Rows are points. The points of each table are mixes of a few directions, plus a little noise. Count the directions of each table, and those that both share. Where both have some left over, give the other angles between the two spaces (their principal angles), to ten degrees, smallest first.

First (5 x 2)
[[  1   1]
 [  0   0]
 [ 81  24]
 [-21  -6]
 [-62 -18]]
Second (7 x 2)
[[-74 -21]
 [ 30   8]
 [ 40  11]
 [-57 -16]
 [ 13   4]
 [-11  -3]
 [ 60  17]]
Directions: first 1, second 1, shared 1

First (8 x 6)
[[ 20 -20   0  10  91 -31]
 [ -2 -33  11 -30 -20  -6]
 [-46  23  20 -45 -52 -12]
 [ 34  47 -35  86  22  43]
 [ -1 -15   4 -15 -27   5]
 [-20  22   1  -9 -52  15]
 [  6  18 -11  21 -19  22]
 [ 11 -41  10 -21  58 -34]]
Second (9 x 6)
[[ -13  -32   17  -46  -22  -17]
 [ -37  -83   47 -121  -59  -43]
 [   1    4   -3    7    3    3]
 [   8   18  -10   26   13   11]
 [   0    0    0   -2   -1   -1]
 [  17   38  -21   54   27   20]
 [  23   50  -28   73   36   27]
 [  -4   -9    5  -14   -7   -5]
 [   7   15   -8   21   10    8]]
Directions: first 3, second 1, shared 1

First (10 x 9)
[[-82  22 -54 -25 -24 -87  87 -50   7]
 [  4  -1   3   1   2   3  -4   2   0]
 [-23   6 -14  -6  -7 -23  23 -14   2]
 [ 53 -15  35  18  16  56 -57  33  -5]
 [-12   4  -9  -3  -3 -13  13  -7   1]
 [-28   7 -17  -9  -8 -29  29 -17   2]
 [-70  19 -45 -22 -21 -74  74 -42   5]
 [ 35 -10  23  12  10  39 -38  22  -3]
 [ 57 -15  36  18  16  59 -60  34  -5]
 [ 65 -18  42  20  19  68 -68  40  -5]]
Second (7 x 9)
[[ 14 -75   8 -74   4 -52 -50 -30  -6]
 [ -6  35   7  47 -12  26  30   8  -3]
 [-10  29   3  43  -7  23  20   2 -10]
 [-16  37  17  73 -20  32  28 -16 -24]
 [ -3  -5 -35 -50  31 -11 -24  28  25]
 [ 26  34  34  48 -37  17  64  14  10]
 [ -7 -54 -34 -85  38 -37 -68  -2   8]]
Directions: first 1, second 3, shared 0; angles 90

First (8 x 14)
[[ -62  -15   -1  -59   25 -103   -9    6  -39    8  -26  -18   10   32]
 [  77   16   10   69  -38  121    6   -6   49  -18   31   23   -9  -35]
 [ -39   -7  -10  -34   23  -58    0    2  -25   13  -14  -11    3   15]
 [  39   14  -16   44   -2   79   16   -7   25    8   20   13  -12  -28]
 [ -42   -4  -23  -31   35  -51    7   -1  -27   23  -13  -11   -1   11]
 [ -27   -8    5  -28    7  -49   -7    3  -17    0  -13   -9    7   17]
 [   1   -8   30  -12  -25  -26  -19    6    1  -24   -7   -2   10   15]
 [  54   12    5   50  -25   87    5   -4   34  -11   22   16   -7  -26]]
Second (11 x 14)
[[-46  -9 -23  -6  22 -21   0  -2 -45 -20   7 -45  69 -23]
 [-58  17 -23 -15   7 -28 -18  29  24  49  20 -18  45  20]
 [-12  -6   0  42  10   8 -28   8  73  18 -27  35 -94  55]
 [-45  38  16  11 -11  16   1   9  41  13  51  -2  42 -30]
 [ 79  -6   9  39   6   8 -32  28 -10  39  21 -26  22  18]
 [  5 -20 -28  24 -29  54 -17   1  30 -31 -26   4   0  18]
 [ 49  10  54  32  10  12  17 -22  -6 -21  19  20 -49 -33]
 [-40 -24 -54 -70 -35   8  24 -17 -26 -43 -54   7  23   4]
 [ 60   7  30 -32 -13  -7  30 -14 -27   2  -2  27 -33 -14]
 [ 36  18   5 -70 -28 -19  27   7 -38  32  17   2  45 -16]
 [-26 -24  13  45  60 -30  -4 -27 -18 -38 -26  -3 -69   1]]
Directions: first 2, second 6, shared 1; angles 80

First (8 x 20)
[[  42   -6  -19  -24   37  -20  -21  -15  -53  -12  -15   67   45   35
   -31   53  -27    7  -39  -26]
 [  33  -13   20  -30  -21   -9   37    6   -2    5   55  -46  -22  -32
    -6  -45   13   11   53   32]
 [-105   20   28   66  -63   46   21   29  111   23   -1 -111  -81  -55
    67  -82   48  -20   48   34]
 [ -11    2    1    8   -3    5   -2    2   10    1   -5   -5   -5   -1
     6   -3    3   -3   -1    0]
 [  71  -15  -14  -47   35  -31   -6  -17  -70  -13   11   61   47   29
   -42   43  -27   15  -21  -15]
 [ -25    8   -8   21    6    8  -17    0   10    0  -27   14    4   12
     9   15   -3   -7  -23  -13]
 [  55  -10  -17  -34   36  -25  -15  -16  -61  -13   -3   64   46   32
   -36   48  -27   10  -31  -21]
 [ -58   12    9   39  -26   24    1   13   54   10  -13  -43  -35  -19
    34  -30   19  -12   11   10]]
Second (9 x 20)
[[  28  -28   28   41  -43   12  -28  -21    7   -2  -14   47    8  -40
   -23   11    9   -4   10   24]
 [   7    7   48  -16  -47   13  -59   34  -10   73  -52   10   -2   10
   -30  -47  -12    6   13   -1]
 [  33    5    1   23  -17   -5   -5  -24    1   18   -3  -18   45   11
     0   33   16   19  -10  -22]
 [ -34  -28  -15   -4   14    6   36   14    1  -59   21   37  -80  -46
     1  -32  -25  -51   25   41]
 [ -53  -34  -48   -7   47    0   83   10    4 -109   54   32 -111  -56
    19  -27  -32  -73   28   48]
 [ -21   32   18  -34   36   -1  -60    9    6   31  -16   -5   62   49
     8   10   27   66  -37   -7]
 [  17   39   18  -23  -12   -5  -37   14  -10   79  -32  -49   57   59
    -3    0   10   43  -19  -46]
 [ -25    2  -30  -23   21   -6   52   21   -9  -23   19  -23  -56   -1
    12  -28  -27  -38   16   -4]
 [  47    5  -20   43   -1  -14   17  -56    9   -9   21  -30   78   13
    15   79   35   32  -26  -33]]
Directions: first 2, second 4, shared 0; angles 60, 80

First (10 x 32)
[[ -5   8 -11   7  -8  20  -1   9 -20   3  23 -22 -12  -1   7  -7  -3  -2
    1  -3  -6   4 -11  25  11   6  -4 -17 -13   4  18  -1]
 [ -3  12 -16   9  -8  31  -5  10 -27   1  32 -24 -15   2   6  -9  -6  -1
    5  -9  -5   1 -15  38  17   2  -6 -21 -13   3  20  -4]
 [ 12 -19  25 -14  18 -45   2 -21  44  -7 -51  50  27   2 -16  15   8   4
   -3   7  13  -8  25 -55 -23 -13  10  39  28 -10 -40   3]
 [ -5   7 -10   6  -7  18  -1   8 -17   3  20 -19 -11  -1   6  -6  -3  -1
    1  -3  -5   3 -10  22   9   5  -4 -16 -11   4  16  -1]
 [  6  -2   3  -2   5  -3  -3  -5   6  -4  -7  12   5   3  -5   2  -1   1
    2  -3   4  -4   4  -4  -1  -7   1   8   7  -3  -9  -2]
 [-27   7 -10   6 -23   9  17  23 -23  20  28 -55 -21 -14  25 -10   4  -6
  -10  16 -18  23 -16  14   1  34  -6 -36 -34  17  42  10]
 [ 43  -7  12  -8  35  -5 -30 -34  30 -33 -37  83  30  24 -40  12  -8  10
   19 -29  29 -36  22 -11   4 -56   9  54  52 -27 -64 -17]
 [ 32 -24  33 -19  35 -52 -10 -37  60 -21 -72  90  43  12 -34  22   5   8
    5  -5  27 -25  37 -65 -24 -38  14  66  53 -22 -72  -4]
 [ -5   4  -5   3  -6   9   2   6 -10   4  12 -15  -7  -2   6  -4  -1  -2
   -1   1  -4   4  -6  11   4   6  -2 -11  -9   4  12   1]
 [-47  13 -19  12 -41  18  30  40 -43  35  52 -99 -38 -25  45 -17   6 -11
  -19  28 -33  40 -29  26   2  61 -12 -66 -61  30  77  17]]
Second (8 x 32)
[[ -3 -22  27 -15   8 -59  18 -12  43   6 -51  28  23  -8  -2  14  13   0
  -13  24   3   6  24 -69 -34   9   8  26  13  -1 -24  12]
 [ -4 -18  23 -12   6 -49  14 -10  37   5 -41  23  19  -7  -1  11  13  -1
  -10  20   1   4  19 -57 -26   8   8  22  12  -1 -20  11]
 [  5  28 -38  20  -8  79 -24  17 -61  -8  69 -36 -30  13   2 -19 -20   0
   18 -30  -5  -8 -30  91  44 -12 -12 -36 -18   1  32 -16]
 [  1   8 -11   6  -3  19  -5   4 -15  -3  17  -9  -7   3  -1  -6  -6   0
    5  -8  -1  -1  -8  23  10  -2  -4  -9  -5   0   8  -4]
 [ -2  -7  11  -6   1 -20   6  -5  17   2 -19   9   9  -2  -1   5   4   1
   -5   9   2   3   9 -26 -12   5   3  10   5   0  -8   4]
 [ -1 -14  17 -10   4 -33  11  -5  27   4 -29  17  13  -5  -1   9   8   0
   -8  14   2   4  13 -40 -21   6   5  16   7   0 -12   8]
 [  8  37 -48  27 -13 101 -31  21 -76 -11  88 -47 -39  17   3 -25 -24   0
   22 -40  -5 -11 -39 121  56 -15 -15 -48 -23   1  41 -22]
 [ -3 -13  19 -11   4 -38  12  -8  28   4 -33  18  13  -6  -1  11   9   0
   -8  16   2   4  16 -46 -22   6   6  18   8   0 -16   8]]
Directions: first 2, second 1, shared 1

First (8 x 32)
[[-11  -4  22   0 -78 -18  -1  32 -14 -43 -11  20  16  28 -13  15 -27  23
   10 -18  25   8 -34 -53  -6  22 -27   2 -24 -20 -19  -7]
 [  6  -1 -11   2  33  16   6 -17  -3  20  13 -15 -11  -8  -5  -3  21  -5
    6   7 -28  -7  25  30  -2 -10  16  -4  20  10  12   8]
 [ -3  22   9  -8 -19 -44 -24  39  26 -17 -33  47  16  -6  43 -18 -63 -12
  -56  -2  89  18 -61 -38  27  17 -36  18 -64   6 -15 -25]
 [ 16  21 -29  -4 121   0 -17 -32  49  59  -9  -1 -15 -58  54 -38   7 -52
  -52  27  17   1   9  60  27 -28  24  13   0  29  15  -7]
 [ -2  -3   5   0  -8  -4  -2   2   5  -7  -8   1   4   1  -1   0  -1   1
    3  -2   6   5 -10 -10  -2   0  -2   2  -3  -8  -8  -1]
 [-19 -24  36   9 -89 -16  -6  13  18 -54 -42   7  25  21 -25  16  -9  13
   34 -28  30  21 -60 -82 -19   8 -21   3 -11 -65 -46  -3]
 [ 16   5 -33  -3  70  39  21 -31 -35  48  55 -32 -26  -7  -8   1  41   1
    8  22 -76 -29  84  84  -3 -12  35 -14  43  46  45  19]
 [ -3 -16   1   4 -30  29  24  -5 -46  -8  34 -25  -8  28 -43  25  30  30
   45  -6 -65 -17  45  12 -24   4  12 -17  37   0  13  18]]
Second (9 x 32)
[[  6  -5 -25 -13 -13  15  17  23 -68  -2  71 -17  -5  37  -6   8 -13  13
  -17   7 -53 -31  44  50 -16  12  12 -23   3  65  38   7]
 [-19  14  15  -1 -20 -21 -21   0  28   6 -41  30  -8 -35  -2  49  -5  -8
   20 -38  50  25 -26 -32  38  22 -31   5 -11 -44 -19  -6]
 [ 28  24  35  23  64  -3   0 -41  77   5 -67   1  -1 -36  22 -55   3 -22
  -25  45  37  45 -17 -11  12 -34  11  43   1 -33 -17  -8]
 [  7  -9   0   9  18   8   6 -12  14  -1  -8 -11  10   8   2 -40  17   6
    4  19  -8  -8  -5 -10 -21 -22  14   7   6  -7  -9   2]
 [ -8  24  32   7   6 -25 -22 -17  64   7 -73  32  -9 -54   8  29  -6 -22
    8 -20  69  48 -37 -38  46   8 -27  24 -11 -61 -28 -11]
 [ 16  22  -9 -21 -10   6  14  26 -67  -5  74 -11 -25  15   5  47 -57 -24
  -64   9 -41   8  55  91  19  31   3 -17  -6  89  57   0]
 [ -5   1 -16 -18 -30   2   5  28 -58  -4  56  -4 -11  18  -6  46 -28  -3
  -18 -16 -29 -11  29  44   7  29  -5 -24  -4  50  31   3]
 [ -8 -59 -13   3 -10  12   1  -3   8 -25   9 -38  37  35  -4 -54  26  -3
   15   7 -32 -31 -39 -27 -68 -37  33 -14  15 -13 -32   6]
 [-18 -12 -17  12  -5   6   0  -5   1  20 -21  17  12  13 -19 -31  62  63
   78 -14   7 -47  -4 -65 -16 -10 -10   0   6 -45 -22   7]]
Directions: first 3, second 4, shared 1; angles 40, 60

First (11 x 32)
[[  -1    4    3    4   -5   -5    1   -7   -7   -5    6   -2   -1    2
    -5  -10    1   15   -6    0   -1   -1   -2   -1   10   -5    2   -1
     0    0   -1    3]
 [  21  -32  -22  -33   32   40   -9   60   59   47  -48   23   14  -17
    43   83   -5 -121   41   -5    9   18   20    7  -84   46  -18    2
     0    0    8  -19]
 [ -16   27   17   27  -26  -32    7  -48  -48  -38   40  -18  -12   13
   -35  -67    4   97  -34    4   -7  -14  -17   -6   68  -38   15   -1
     1    0   -7   15]
 [   8  -12   -8  -13   12   16   -4   23   23   19  -19    9    5   -6
    17   32   -2  -46   16   -2    3    7    8    2  -33   17   -7    1
     0    1    3   -7]
 [   9  -15  -10  -16   15   19   -4   28   28   22  -23   10    7   -7
    20   39   -2  -57   20   -2    4    7   10    3  -40   22   -9    1
     0    0    4   -8]
 [   8  -13   -8  -14   12   16   -3   24   23   19  -20    8    6   -6
    17   33   -1  -47   16   -2    3    7    8    3  -33   18   -7    1
     0    0    3   -7]
 [  -8   13   10   15  -14  -17    4  -26  -26  -20   22  -10   -6    7
   -19  -37    2   52  -19    2   -4   -8   -9   -4   37  -20    9   -1
     0    0   -3    8]
 [  -3    5    2    4   -5   -6    1   -8   -9   -7    7   -3   -1    2
    -6  -12    1   18   -7    1   -1   -3   -3   -1   12   -7    3    0
     0    1   -1    3]
 [  -7   11    7   12  -11  -14    3  -21  -20  -17   17   -8   -6    6
   -15  -29    1   41  -14    2   -3   -7   -7   -3   29  -15    6    0
     0    1   -3    6]
 [ -14   22   15   24  -22  -28    6  -42  -42  -34   34  -16  -10   12
   -31  -59    3   84  -29    3   -7  -12  -15   -5   59  -33   13    0
     1    0   -5   13]
 [   6   -9   -6  -10    9   12   -3   17   17   15  -14    7    4   -5
    13   25   -1  -35   12   -1    2    5    7    2  -25   13   -6    0
    -1    0    2   -5]]
Second (8 x 32)
[[ -6  -6  -2 -40  28  25  -5  28  59   1 -16   9  10  13  39  43  -3 -33
   35 -19 -35  14  11  35 -27   1 -17 -12 -22  47   3 -17]
 [ -7 -27 -11 -13  28  10 -26  14  24  24 -20  -6   1  45   5   2  29 -77
   -5  -5 -18 -23  10 -20 -25  -3  34 -23 -13  14  13  17]
 [ -4  13   5 -12 -37  39 -24 -48  44  18  24   4   9  -1  45 -35  37  25
  -22  -9   8 -53  41 -14  -5  -5   3  -3 -28   9  14  -6]
 [  6   5   1   8 -13  -1   7   1 -12   3  -1   4  -4 -20  -3   5 -11   8
    1  11  19   6   0  -4  -1  13 -10  14  10 -24  -3  -4]
 [  9   1  -2  22 -13 -13   5 -12 -32   0   8  -4  -1 -15 -21 -17  -1  13
  -17   7  24  -3  -8 -19   9   3   6   7  15 -25  -2   6]
 [ -4  28  14  30 -32 -29  17 -41 -50 -33  36  -9  -7 -16 -30 -48 -10  97
  -25   6  12   0 -17  -1  56 -21  -3  11  11 -14 -10   4]
 [-16   8  11 -17   5   6   3  34  15   1 -24   9 -19  14  11  34 -20 -16
   30  22 -19  19   4  18  -3  14 -15  15  -6 -15  -5  -4]
 [ 22 -21 -16  20  33 -38  23  25 -48 -15  -7  -7  12 -19 -45  17 -23 -17
    3 -12  10  42 -41   4  -3   0   2  -9  32   6  -9   2]]
Directions: first 1, second 5, shared 1
